Each row is a point. The window is the flat piece filled in between its corners: a triangle in 3 columns, a solid with four corners in 4, and so on. A path goes straight from each point to the next, and from the last back to the first. List the points from which the path goes on through the window.
(in the rows, 128 means zero)

Window, 3 rows:
[[176 156 148]
 [ 96  92  99]
 [130 149 138]]
Path:
(1): [153 147 161]
(2): [164 129 173]
(3): [180 174 107]
(4): [173 168 118]
(5): [169 144 162]
(6): [149 144 180]
(7): [175 180 126]
(8): [157 174 118]
Through the window after points: 4

Window:
[[ 86 145 119 119]
 [121 127 197 113]
 [164  95  83 126]
 [ 67 120 117 131]]
Path:
(1): [ 65 109 129  76]
(2): [ 49 112 137  85]
(3): [ 78 135 130 156]
(4): [132 137 107 165]
(5): [105 124 115 106]
(6): [ 70  94 117  81]
(7): [ 74 127 120 143]
(8): [113 131  99 165]
(9): [ 95 116  92  93]
(10): [144  92  84  72]
(11): [150 108 103 167]
(12): [ 87 146 135 175]
(13): [ 74 102 118  84]
(14): [ 57 138 127  87]
(15): [ 72 169 139 151]
(16): [ 95 134 133 151]
Through the window after points: 4, 6, 10, 12, 16

Window (4 x 4):
[[130 144 113 141]
 [117 120 198 121]
 [180  94  67 110]
 [178 122 166 110]]
Path:
(1): [168 145  86  76]
(2): [161  83 102 154]
(3): [151  95  91 138]
(4): [141 149  90 103]
(5): [128 139  95  94]
(6): [166 106 122 146]
(7): [184 102 160 144]
(8): [150 150 169  66]
(9): [123 147 140 110]
(10): [142 105 160 164]
(11): [167 105 157 143]
(12): [141 144 160  75]
(13): [191 114  69  87]
(14): [209  86  72 141]
(15): [157 107  98 149]
(16): [143 142 105 103]
Through the window after points: 1, 5, 7, 9, 11, 15

Window, 6 rows:
[[144  90 125 196  94 139]
 [124 122 167 141 104 160]
 [105 122  87 220 152 136]
 [126 153  95 213 105 148]
 [186 151 165  85 130 129]
 [117  79 136  83  46 107]]
Path:
(1): [122 148 127 220 108 115]
(2): [153 141 197 147  77  87]
(3): [163 107  99 103 123 173]
(4): [162 119 134 115 123 184]
(5): [134 126 170 132 105  90]
(6): [120 134 140 186 110  97]
(7): [121  89 103 146 141 154]
(8): [150 137 117 172 135 176]
(9): [131 135 151 184 124 136]
(10): [143 122 163 113  86 111]
(11): [163 118 146  97 101 153]
(12): [133 147  96 160 101 180]
(13): [123 133 135 215 112 111]
(14): [164 138 184 135  79 102]
(15): [160 102 122 104 103 164]
(16): [133 139  75 180 104 179]
Through the window after points: 12, 16

Window (8 x 8):
[[ 95  92 170 219 130 197 135 117]
 [108 171  99 191 160  83 123 170]
 [133 144 138  84  90 126 124 131]
 [118  41 155 121  90 116 123 113]
 [ 42 170 128 179 161 126 128 145]
 [151 141 178  58 150  62 147 128]
 [135  90 156  64 188 169 163  93]
 [133 103 173 116 155 173  77 126]]
Path:
(1): [109 126 126 165 149  99 130  58]
(2): [ 97 125 145 135 141 122 156 150]
(3): [116 127 156 111 156 127 142 209]
(4): [105 147 118 122 145  97 101  98]
(5): [169 117 139 113 139 124 113  48]
(6): [131  87 168  95 144 161 140 152]
(7): [106 122 160 121 112 124 136 201]
(8): [127 136 146 119 114 110 118 113]
Through the window after points: none

Window (8 x 8):
[[100 108 169 156 101 123  61  87]
 [161 167 155  83 152 110 129 144]
 [130 122  90 126 103 101  62  96]
 [ 97 153 110  82 139  73 173 146]
 [121 153 153 193 127 153  90  85]
 [ 88 171  90  86  57  65 142 172]
 [ 77 143 118 120  80 152  93  90]
 [158 108 167 157 112 148 120  78]]
Path:
(1): [112 178 127 111  68  88  90  58]
(2): [112 176 153 124  72  89 107  63]
(3): [107 127 130 169 158 164  82 144]
(4): [147 140 125 111 150 132 129 185]
(5): [124 169 137 107 107  99 119  95]
(6): [117 168 130 118  76  73 128  80]
(7): [106 137 110 101  97 119 127 190]
(8): [123 114 136 147 106 139  92 119]
Through the window after points: 6

Window, 9 rows:
[[ 33 175 157 176 155 163  57 144 150]
 [128 185 113 191 149  84 145  82  23]
 [119  58  44  51  82 148 167 141 142]
 [169 166 187 128 142  48 134 100 120]
 [119 118 129 124  90 168 157 132 110]
 [163 102  92 100 113 170  85  84 138]
 [ 86  59 134 135 144 158 117  78 140]
 [151 106 102 163 161 148 133  99 145]
 [124 164 142  82 150 133 148  91 155]]
Path:
(1): [101 106 126  98 154 156 126 131  99]
(2): [135 128 110 115 160 174 112 142 106]
(3): [108 113 106 142 123 153 111  82 153]
(4): [ 97 145 117 151  73 131 141  88 157]
(5): [114 117 148 104 195 165  84 156 101]
(6): [129 134 130 116 182 142 106 133  82]
(7): [114 155 115 163 118 129 127 105 124]
(8): [144 149 135 120 123  80 152  87 139]
(9): [147 105 172 121 156 120  93 160  67]
(10): [112 129 147  95 181 169 139 132 102]
(11): [ 88 129  82 137  93 150 107 103 160]
(12): [117 131 107 139  75 153 135  75 149]
(13): [145  93 118 107 149 155 107 115 118]
(14): [132 179 158 127 189  98 143 113  34]
(15): [106 154  86 208 108 114 122  79  91]
(16): [102 146  81 132  75 134 112 109 206]
Through the window after points: 4, 8, 12, 14, 16
